Rows are points. Examples show where two turns around zero, p and q, send a point. Write where each new point lands after one turn and then the other. Backwards means that the second turn is done in reverse. Each puzzle has new turns, and all numbers are rounded.

Turn p:
[ 47 -16   7] => [-24  32  31]
[-27  27  12] => [ -2 -36 -16]
[  5   1 -24] => [  1  18 -16]
[-26 -11   5] => [ 25 -15   1]
Turn q:
[-10  25  -3] => [-15  -3 -22]
[ 37 -11  -8] => [  9 -28  26]
[-12 -19  -7] => [-3 18 14]
[ 22 -29  16] => [32 -4 23]
[-37  33   2] => [-23  17 -40]
Where do these land?
p, then q: [-3 28 25] => [ 4 34 16]
p, then q: [-18  22  -8] => [-16   4  24]
p, then q: [ 14 -28  24] => [ 33  -1 -22]
q, then p: [  8 -47 -20] => [-21 -36  30]
q, then p: [17 13  8] => [10 19  8]
p, then q: [-18  12 -29] => [-27 -15  19]

Turn p:
[ 13  21  -4 -14 -24   4] => [ 21  -1 -16  -5  23  14]
[  6   4   7 -18   3  22] => [11 25 -7  3 -1  9]
[ 13 -18   9  12  19   7] => [-10  16  25  -8  -8  -6]
[-24 -14  -6  48  12  -6] => [-38 -24  29  17 -10  -2]
[  2  19   8 -11 -12 -23] => [  5  -9 -22  -7  19 -14]
[ 10   6 -13 -10  20 -18] => [ -8  -3 -13 -27 -11  -3]
[-11  -5   0  -2  15   3] => [ -9   5  -2   5 -15  -3]
[ -9 -13  -1  -4 -33  10] => [ 27 -10   8  22   5   3]
Turn q:
[-17   4  26   6 -21   8] => [ -7   8   1  20 -11 -30]
[ -5  -6  14  -4 -31 -12] => [  1 -13   8   4   0 -33]
[ 28 -13 -16  -3  26  16] => [-15  -9 -19 -13   9  35]
[  3   2 -10  27  16 -14] => [ 2  0 23 10  5 25]
[ -7 -19  -1 -30   0  19] => [  5 -10 -35  -9 -13  -6]
[ -1   2 -21  11  17  -7] => [ 8  1 12 -5 -3 26]
[ -5   7  20 -21 -11  -1] => [  5   8 -13   0   7 -27]
[ -6  18   1   4 -24   9] => [-12  13  11  -6 -13 -20]
[ 10   4 -12   9  28 -18] => [11  3 10 -1 18 30]
Where do these land?
q, then p: [  7  16   8   8 -15  -5] => [-13   1 -12   4   4 -18]
q, then p: [ 0  5  0 16 23  4] => [-11  12   4  12   8  19]
q, then p backwards: [-15  -1  23 -21   9  -3] => [ -9   6  17 -26 -14  -2]
q, then p: [-26 -19  -8  14  20  24] => [ 14 -12  21  17  17  30]
p, then q: [-19  26 -13 -14  19   6] => [ -1   2  10 -20 -36   6]
q, then p: [18  6  4 -4 -1 13] => [ -6  -4 -15   8 -14   3]
q, then p backwards: [ 22 -14  23  -9  -4 -12] => [ -6  18  13  11 -19 -20]
p, then q: [ -9  -5 -16  16 -26 -18] => [ -3 -32 -13  19   2  10]
q, then p: [ 24 -14 -22  -4 -25  -8] => [ 21   9  -1   8 -26 -27]

Turn p:
[  0 -21  -6   7 -15  -9  -9  14   3] => [ -2  -5   2  16  10  -2  -5 -17 -20]
[ 24  -5   6 -18   8  19  10 -24 -27] => [-29   6 -31 -19 -10  11 -10  13  11]
[-11   9 -28  25  19  14 -17   8   5] => [-14  10  36   1   5   1  25 -14  10]
[ 20  17   3  11 -21   6  14 -22   6] => [ -5 -23   3 -22   2 -11 -24   5  15]
[ 19  -2  25 -23  21  23 -12  -6  22] => [ -7   3 -10  10  21  23  -1  41  15]
[-5 12 -9  1 -4 18 -2 13 -6] => [-12  -1  15  -6  -7  -6  12   8 -10]
[ 16   1  -3 -22  -6 -22  27   0  17] => [ 16 -30 -29   7   0 -12   3   3   9]
[  9   2  20   6  -8 -24 -15  16  -7] => [ 10  17  -3  16  10 -23 -18   1 -10]
[-21  16  -9 -27   8   7  -8 -28   6] => [ 15   4  -6 -33   7  18  24  11   5]
[-20 -10  15  16  -8 -12  10   9 -15] => [ 14  10   6   9 -23  -1 -17 -14 -14]
[-31 -18 -12  26   7 -20   2  20  -3] => [ 15  10  19  23 -16   2   9 -36 -10]
Turn q:
[ 18  -4 -18  19 -13  13 -26 -18 -10] => [ 12 -14  18  25   5  19 -25  -8   9]
[  5  16 -12 -11   8 -24   9  -3  -3] => [ -9   4  -1 -16  -3  -1   4 -29  -5]
[ -5   4   9 -26  11  -9   8 -23  10] => [ -8  -2  -3 -12 -32 -19   2  -8   0]
[ -7   4  -3  -8  -3 -25  11  -4  19] => [-13  16  12  -9 -10 -11  16 -12   2]
[-24 -13   5 -20  -2 -28  12  -8  -6] => [-21  -5  -8   6 -13 -19  31 -12   0]
[  3  18  -1   6 -20  23 -32   8  -5] => [ 35   3   8  21  12   1 -18   2 -15]
[  2 -22   7  -4  16  -2   1  21  18] => [-13  18 -10  -3 -10  17  11  22  -4]
[  8 -11  26  -7  16  -5  15  11  -5] => [  1  -2 -24 -18  -9   7  17  12   8]
[  8   9 -14  30 -22  48  -6  -2  -1] => [ 20 -14  26   9  30   2 -35  24   0]
[-16 -11  -1  -9  32   1  11  17  -5] => [-26   4 -30  -7   1   1   2  10 -12]
[ 22   6 -14  20 -36  33 -10   7 -14] => [ 31 -21  28  10  30  17 -16  10  -6]
[-14   5  16  10  13 -25   7  -7   2] => [ -9  15 -16  -4  -2 -15  10 -11  22]
Where do these land?
p, then q: [-19  12   4  31   1 -20  -1   5 -14] => [ 29   3   9  -4 -15  -8   4 -21  20]
p, then q: [ 12 -11  25 -21  11  12   1 -26  -1] => [ -2  12   7   6   9   9 -22  12 -36]
q, then p: [-22  20 -17  18 -17 -16  -7 -11  -1] => [ 23  18   2  -5   6   2 -13  -7  33]
q, then p: [-14  -1   5  14 -12  16  -9   0  -9] => [ -5   9   7  22   5  -7  -1 -11  12]
q, then p backwards: [  3 -11 -24  -8  18  12  -3  -1  -5] => [  8 -22   6   2 -15  20   5   0  -6]
q, then p: [ 21 -17   9 -28  21 -12  19  11  29] => [  4 -24  -5 -20 -20  -6  10  24 -37]
p, then q: [ 24 -27 -16  -5  -7  -8  18   6   5] => [-32  -8  10  25   6   3  -8   2  14]
q, then p: [-27  38  18  10  -9  -4  28   8   5] => [ 27   6 -34   8   4 -23  20   0  26]
p, then q: [  2  27  -5   3 -23   1 -24  15 -15] => [  3   2 -30  -6  -5  -7  23 -28  -2]
q, then p backwards: [  7 -11   7   1   4  10  -9  -2  20] => [-7  5 21  2 10 12  7  3 -4]
p, then q: [-13 -37   4 -28  20   2  -1  -9  -4] => [ -5 -20  15  -8  25  -1 -34  10 -15]
q, then p: [ 26  18 -10  13  -7   6 -12   4  -8] => [-22  11  -4  -3  17  11  -7  17  14]
